Rows are points. The points of each table are mixes of a few directions, plus a little noise. How many directions does each table use, and how many do they share? Where both have some left over, give the other angles between the two spaces (their principal angles), to ten degrees, smallest first.
In the rows, 128 means zero.

First:
[[189 133  93]
 [ 74 124 159]
 [184 132  96]
 [204 134  84]
 [ 99 126 145]
 [ 96 126 146]
 [ 50 122 173]]
Second, 4 rows:
[[123  72  87]
 [125  98 106]
 [128 126 126]
 [136 216 192]]
Directions: first 1, second 1, shared 0; angles 80

First:
[[161 176 144 122]
 [ 51  98 109  96]
 [162 129 149 179]
 [ 65 102 105  86]
 [ 62 125 118  89]
 [215 118 120 154]
 [177 150 150 167]]
Second, 5 rows:
[[142  98 176 112]
 [138 107 161 116]
 [139 103 167 115]
 [127 129 126 129]
 [ 93 202  10 169]]
Directions: first 3, second 1, shared 0; angles 80

First, 6 rows:
[[110 143  55 124  98 180]
 [170 113 147 162 128  88]
 [104  69 132 100 183 115]
 [ 67 143 182  65 165 143]
 [157 181 196 147 102 100]
 [161 120  57 170  92 140]]
Second, 9 rows:
[[135 160 114 139  96 144]
 [106 144 106 113 119 159]
 [213 141 168 199  95  64]
 [169 212 105 176  40 151]
 [ 73 127  98  83 143 175]
 [ 96  76 138  93 184 120]
 [ 78  69 132  78 194 131]
 [133 138 125 133 117 131]
 [150  84 165 139 163  78]]
Directions: first 3, second 2, shared 2

First, 8 rows:
[[162 193 122 127 142 143 103 122]
 [152  73 160 157 145   7  69  83]
 [ 55 110 136 169  79 177 164 159]
 [175 108 105 122 136  67 117 111]
 [167 110 119 112 148  79 114 110]
 [ 56  77 156 125 116 166 161 146]
 [ 92 175 135  95 134 231 157 156]
 [164 175  91 117 127 151 138 138]]
Second (9 x 8):
[[119  76 154 117 142  95 116 115]
 [120 205 141 132 140 181 116 131]
 [102  59 109 171  66 107 156 148]
 [115  72 153 157 129  53 107 104]
 [141  71 111 201  12 127 108 161]
 [178 207 113 116 156 133 103 115]
 [158 141 125  66 199 106 130 104]
 [106 192  98 133 130 176 171 144]
 [113 130 147  58 180 174 146 129]]
Directions: first 4, second 5, shared 4

First, 9 rows:
[[100 166 118 105 184 125 111 145]
 [144  93 143 144 104 133 137 117]
 [123 114 142 133 141 128 131 123]
 [ 97 195  90 143 122 115 127 165]
 [133  90 151 154 159 142 128 127]
 [153  87 146 131 143 145 119 123]
 [120 111 150 115 152 120 140  92]
 [138 169  91 150 140 139 121 127]
 [147 126 122  73   7 100 139 132]]
Second (8 x 8):
[[131 122 131 129 127 129 129 125]
 [161  60 164 139 121 141 138  91]
 [139 106 140 132 126 132 131 116]
 [154  73 157 137 123 139 136  98]
 [ 75 237  70 110 139 107 112 188]
 [144  95 146 133 125 134 133 110]
 [108 170 105 121 132 120 122 151]
 [113 160 111 123 131 122 123 145]]
Directions: first 5, second 1, shared 1

First:
[[156 186  90 160 105 120 141 147 115]
 [176 177  84 134 123 123  92 153 125]
 [ 94  53 128 146 124 155 145 139 124]
 [ 98  98 197  86 136 147  94  82 143]
 [111 115 129 150 111 140 151 129 120]
 [135 151 137 130 107 149  96 116 128]
 [151 169 119 107 156  82 143 130 133]
 [104  74 139 110 163 108 161 129 135]]
Second, 8 rows:
[[132 133 133 123 126 133 112 123 130]
 [127 126 126 130 129 126 134 130 127]
 [118 113 113 144 134 112 173 142 122]
 [132 133 133 122 126 134 111 123 130]
 [141 147 147 107 120 148  70 110 136]
 [110 102 102 157 139 101 208 153 117]
 [155 167 168  85 112 169   7  91 143]
 [110 103 102 156 138 101 208 153 118]]
Directions: first 4, second 1, shared 1
